Each row of a before or after table is a point. The points were changed in one or more steps. Then noise was added and the rows were shuffled. The steps act on columns, c1 being the first. Name the steps. A step turns or swaps two columns, mirrors them in a line or flattens them onto one, adds a multiple of one to another, or multiplies or shifts one. Angles are multiples of 10 degrees, from the lower column toward the higher: turns from -170 to 170, lines from 10 to 170 but not 90. Use the fewest steps. Two steps may share a column if one is a turn and the other turns, adds or multiplies; they go together, in the order done. Otherwise the lowest column goes first.

Before, 9 rows:
0.36  0.21  0.04
-0.27  0.34  0.24
-0.15  0.14  0.37
0.60  -0.40  -0.25
-0.17  0.42  -0.31
-0.25  -0.88  -0.15
-0.79  0.01  0.28
0.19  0.02  0.12
-0.04  0.37  0.05
After (9 x 3):
-0.01  -0.43  -0.11
0.05  -0.08  0.32
-0.01  -0.91  0.29
-0.06  -0.36  -0.40
-0.03  -0.53  -0.28
-0.07  -0.15  -0.27
0.00  -1.38  0.15
0.07  -0.09  -0.05
0.03  -0.34  -0.07
Steps: multiply c1 by 0; shift c2 by -0.50; multiply c3 by -1

Before (12 x 8):
0.50  0.12  -0.22  0.53  0.05  0.12  -0.20  -0.03
0.22  0.67  0.29  0.15  -0.66  -0.55  0.21  -0.19
0.16  0.17  -0.03  0.27  -0.02  -0.16  -0.22  -0.12
0.03  0.22  0.00  0.24  0.08  0.32  0.04  0.08
0.43  0.06  0.31  0.32  -0.08  0.14  0.05  -0.21
0.06  0.03  0.12  0.71  0.03  0.14  0.06  -0.13
-0.39  0.02  -0.07  0.01  -0.77  -0.26  0.29  -0.05
0.00  -0.05  0.27  -0.15  -0.52  -0.40  0.16  0.08
0.11  0.62  0.35  0.00  -0.08  -0.51  0.21  -0.68
-0.46  -0.09  0.04  -0.13  -0.65  -0.64  0.69  0.57
0.06  0.45  0.54  0.25  -0.20  -0.51  -0.17  -0.32
0.10  0.27  0.07  0.36  -0.10  0.31  -0.19  0.10
After, 12 rows:
0.09  -0.41  0.23  0.33  0.23  0.02  -0.02  0.16
0.41  0.27  0.19  0.24  -0.01  -0.23  -0.03  0.16
-0.02  -0.04  -0.12  -0.13  0.24  -0.45  -0.35  -0.05
-0.44  -0.84  -0.39  -0.14  -0.30  -0.25  -0.62  -0.33
0.10  0.58  -0.09  -0.05  -0.14  -0.51  -0.11  0.94
0.18  -0.31  -0.17  0.19  0.13  -0.47  -0.49  0.64
0.10  0.15  -0.03  0.19  0.23  -0.68  -0.08  0.57
0.13  0.11  -0.11  0.22  0.15  -0.06  0.01  0.17
0.04  -0.37  0.22  0.24  -0.09  0.11  0.00  0.18
0.55  -0.05  0.02  0.55  0.18  0.26  0.15  0.15
0.03  0.15  0.13  0.67  0.01  -0.05  0.03  0.03
-0.46  0.02  -0.20  0.06  0.14  -0.01  -0.59  -0.02
Steps: turn c2 and c8 by 120 degrees; multiply c2 by 2; multiply c6 by 0.7; turn c3 and c6 by -60 degrees; turn c5 and c7 by 120 degrees; multiply c7 by 0.7
